Each row is a point. The points of each table are mixes of a few directions, plus a little noise. Count the directions of each table, and those that both share. Where both have some left over, give the other angles between the two spaces (their principal angles), to ten degrees, smallest first.
(in the rows, 128 means zero)

First:
[[133 127 124]
 [212 113  79]
 [ 66 140 164]
 [126 128 130]
 [ 75 138 159]
 [181 117  96]
 [102 133 143]]
Second, 7 rows:
[[160 124 184]
 [103 131  83]
 [103 131  84]
 [103 131  85]
 [113 130 101]
 [135 127 141]
 [180 122 218]]
Directions: first 1, second 1, shared 0; angles 90

First, 8 rows:
[[218 168 150  97]
 [ 39 140 110 148]
 [174 118 121 122]
 [123 103 138 132]
 [ 95 110 102 143]
 [ 64 119 129 143]
 [168 146 179 106]
 [141 122  95 132]]
Second:
[[167 127 111 123]
 [ 99 153 135 128]
 [106 227 130 113]
 [ 85  79 101 152]
 [103 115 141 134]
 [130  80 174 128]
 [206 115 104 119]]
Directions: first 3, second 3, shared 3

First, 7 rows:
[[ 82 174 155 168 171 133]
 [104 152 142 149 151 131]
 [159  97 109 101  98 124]
 [122 135 132 134 134 129]
 [150 106 115 108 107 126]
 [193  63  89  71  67 121]
 [ 86 170 153 164 168 133]]
Second:
[[121 135 126 120 142 128]
 [150 106 134 153  83 127]
 [144 113 132 146  97 127]
 [131 125 129 132 121 128]
 [154 102 135 157  76 127]
 [ 68 187 111  60 249 131]
 [162  94 138 166  59 126]
 [123 133 126 122 138 128]
 [ 99 157 120  95 187 130]]
Directions: first 1, second 1, shared 0; angles 60

First, 9 rows:
[[104 126  85  96 146 111 152 109]
 [111 121 173 166 104 107 160 157]
 [109 156  87  77 125 155 161  98]
 [ 90  91 144 196 142 117 103 120]
 [107 124  65 113 156  88 134 127]
 [173 116 153 181 138 144  41 146]
 [195 113 166  88 125  50 155 186]
 [156 171 136 115  99 187 118 131]
 [108 134 142 122 118 193 129  79]]
Second (10 x 8):
[[123 127 111 107 129  85 164 147]
 [158 132 159 163 124 204  51 105]
 [130 128 131 131 127 136 121 125]
 [107 123 141 150 126 172 111  96]
 [135 130 122 118 129 110 138 140]
 [ 98 124 102 100 132  67 195 143]
 [ 97 119 164 185 123 241  67  57]
 [169 135 138 130 127 137  92 144]
 [ 89 123 109 111 131  88 183 129]
 [174 138 104  85 132  44 157 193]]
Directions: first 5, second 2, shared 2

First:
[[ 99  30 205  99 115 124 127  65 146]
 [108  30 166 110 107 129 113  58 113]
 [133 142 112 134 129 129 127 137 122]
 [147 224  91 146 149 127 142 196 142]
 [133 123 104 134 122 131 118 121 106]
 [148 184  69 149 133 132 123 162 105]
 [127 161 149 125 142 123 145 157 161]]
Second, 8 rows:
[[134 170 162 160 172  93 106 167 211]
 [104 143 189 153 164  84  98 161 217]
 [113 127 155 135 139 110 116 138 161]
 [114  73  93  89  75 167 152  80  31]
 [ 97  81 135 105  98 136 131 102  91]
 [133 137 128 133 135 125 126 134 137]
 [156 133  80 117 111 158 149 113  75]
 [172 159  80 132 130 150 145 130 101]]
Directions: first 2, second 2, shared 0; angles 30, 40

First:
[[125 128 141 135 123 118 141 142 121 129 125]
 [131 129 112 120 134 140 111 111 136 127 132]
 [123 127 153 141 117 108 154 157 115 130 120]
 [129 129 124 126 130 131 125 123 129 128 129]
 [124 128 154 141 118 110 154 156 115 132 121]
 [140 129  61  94 155 177  58  52 161 121 146]
 [119 127 192 161 102  81 195 200  96 133 109]
 [136 128  84 106 145 160  84  81 149 124 140]
 [122 127 165 147 113 102 165 168 110 131 118]
 [145 129  23  74 172 206  20  12 181 119 156]
 [117 128 198 163 100  76 201 206  93 135 108]]
Second, 8 rows:
[[128 191 118  64 142 114 164 147 136  97 162]
 [112 165 148  96 163 159 163 135 143 123 163]
 [129  87 120 211  91 165  81 135  98 183  88]
 [117 109 154  95 182 101 154  92 168  88 145]
 [118 171  94 106 171  92 148 139 148  92 133]
 [139  94 119 193  71 159  81 141  89 180  93]
 [141 129 149  65 122  99 148 111 139  95 151]
 [139  77 122 191  85 137  82 123 103 165  88]]
Directions: first 1, second 4, shared 0; angles 80

First, 10 rows:
[[116 123 137 172 144 133 122 146 135 139 144 113]
 [125 106 142   7  96 107 151  77 111  99  92 167]
 [120 125 133 159 139 132 124 141 133 136 139 118]
 [148 149 106 138 124 133 122 133 128 129 127 125]
 [154 164  94 191 136 144 110 155 135 142 142 108]
 [147 152 105 154 128 136 119 140 130 133 132 120]
 [156 154  99 120 116 132 123 125 125 124 120 131]
 [113 116 142 146 138 128 128 135 132 133 136 122]
 [ 85  77 178  71 127 110 148 103 123 117 118 145]
 [114 114 143 122 131 124 132 125 128 127 129 130]]
Second (10 x 12):
[[116 109 145  88 121 119 138 111 123 119 118 141]
 [101  96 160  93 128 117 140 112 125 121 123 139]
 [ 98 101 159 146 143 125 132 134 133 134 139 122]
 [153 167  93 218 144 148 105 166 139 148 150 100]
 [ 98 104 157 167 149 129 127 143 136 139 145 114]
 [126 123 132 116 126 126 131 122 127 125 125 132]
 [185 193  62 179 121 148 106 151 131 136 133 113]
 [120 111 142  69 115 116 141 103 120 114 111 147]
 [141 140 114 120 121 129 126 125 125 125 123 131]
 [142 136 116  85 111 124 133 111 121 117 112 143]]
Directions: first 2, second 2, shared 2

First, 9 rows:
[[120 124 107 111 115 116 144 141 144 151 149 158 116 116]
 [141 137 106 102 130 132 117 161 109 104 146  96 132 112]
 [145 141  56  81  87 135 158 188 147 147 187  91 127 100]
 [111  86 243 200 146 107 113  49 130 130  85 142  67 216]
 [124 161 120 164 104 162 126 147 155 111 118 129 177  92]
 [120  89 131  98 149  89 152  83 123 186 126 167  84 168]
 [143 131 104  95 129 127 123 159 108 111 152  90 122 120]
 [124 131 186 196 166 151 113  42 118 123  38 131 175 160]
 [123 152  99 106 127 133 105 185 118  89 150 148 151  68]]
Second, 9 rows:
[[120 142 113 138 107 138 137 144 153 135 135 151 145 103]
 [120 110 139 102 127  98 110 167 115 106 170 144  72 126]
 [107 145 116 141 106 132 128 156 159 126 140 186 145  83]
 [134  78 143  84 163  82 139  85  93 165 131 125  60 190]
 [150 156 140 176 119 177 122 112 131 101  89  52 184 136]
 [103  96 134 103  89  80 144 175 163 153 206 190  34 133]
 [156 160  78 115 132 167 135 132 114 121 107  63 197 103]
 [134 135 166 192 155 161 134  32 127 146  37 107 189 167]
 [128 128 124 102 151 117 103 148  98  99 136 133 124 110]]
Directions: first 5, second 5, shared 5

First:
[[ 89 103 136 136 115 161 106 102 184 104 126 179 146  94 151  92  94 138]
 [ 84  99 113 151 121 164  30  99 204 112 160 143 171  93 167 154  62 203]
 [ 91 103 131 139 118 160  90 102 183 108 135 165 151  97 153 108  89 152]
 [155 146 131 117 134 108 179 144  80 140 114 109 105 151 106 127 167  92]
 [114 133 132 113 121 116  61 147 179 133 140 152 152 109 136 134  91 162]
 [181 152 122 126 144 102 224 141  25 146 110  67  83 179  95 144 202  73]
 [139 125 117 142 134 135 151 114  97 128 130  98 118 142 126 145 146 126]
 [170 165 140  98 135  80 182 172  73 152 108 110 100 160  92 124 175  80]]
Second (8 x 18):
[[136 132 145  84 135  66  74 174 165 137 140 160 144 131 142 118 122 112]
 [167  94 100 197 176 176 162  84  68 115 141  38 127 166 152 197 181 139]
 [174 119 132 110 159  91  73 159 191 117 138 116 165 140 154 155 137 137]
 [145 165 148 107 113 130 161 157 156 127  89 156 127 111  87  96 129 120]
 [ 52 106 130 123 107 114 104 111  70 151 161 173 102 123 151  98 102 103]
 [ 74 148  90 129  59 156 158  71 110 132 131 105  96 105  96 124  71 175]
 [205 152 153 100 165  85 125 194 168 127 104 124 151 147 116 136 172 106]
 [ 72 109 126 174 109 205 167  74  97 117 119 154 112 100 126  99 111 132]]
Directions: first 3, second 5, shared 2; angles 30

First (9 x 20):
[[128 151 123 132 123 130 101 121 135  86 140 131 114  93 110 144 124 125
  138 156]
 [127  72 125 131 151 162 172 130 123 159 131 110 117 171 151  99 114 117
  128 107]
 [128  99 136 122 133 120 165 139 117 194 107 126 151 179 153 106 137 134
  111  84]
 [128 142 131 126 121 114 119 130 128 131 122 134 138 124 125 134 136 134
  124 126]
 [130 169 156 106  92  40 129 153 112 228  67 159 211 169 143 135 181 166
   86  62]
 [131 186 153 109  88  41 109 148 117 197  76 161 202 144 131 146 178 164
   93  83]
 [126 122 109 142 144 176 109 110 142  44 170 114  74  82 108 135  96 106
  158 183]
 [126  89 109 142 156 192 137 112 137  71 167 105  73 111 124 117  91 102
  155 166]
 [126 121 109 142 144 179 109 109 142  42 172 113  72  81 108 135  95 105
  159 185]]
Second (9 x 20):
[[102 113 116  93 149 108 130 149 147 156 137  84  94 131 149 167 131  97
  118 101]
 [138 109 100  89 123 103 124 139 133 128 128 108  99 142 186 151 116 121
  102 131]
 [211 126 127 146  90 133 119  93  96  74 104 183 153 133 163  94 110 194
  113 191]
 [152 104 138 110 176 128 140 137 149 178 123  64 109 102  91 204 143 115
  130 102]
 [120 125 139 122 144 122 129 127 132 136 128 116 116 123 131 145 134 126
  127 124]
 [  7 128 111  81 159  98 129 175 165 174 162  67  73 143 152 159 139  43
  126  60]
 [144 149 190 175 141 144 125  86 105  99 114 176 148 107 101 106 142 183
  146 165]
 [127 166 136 200  79 175 126 111 105  90 130 204 202 132  61  31 122 146
  162 144]
 [152 131  97 139  90 144 128 133 122 114 128 149 159 140 119  93 113 126
  128 133]]
Directions: first 2, second 4, shared 0; angles 70, 90
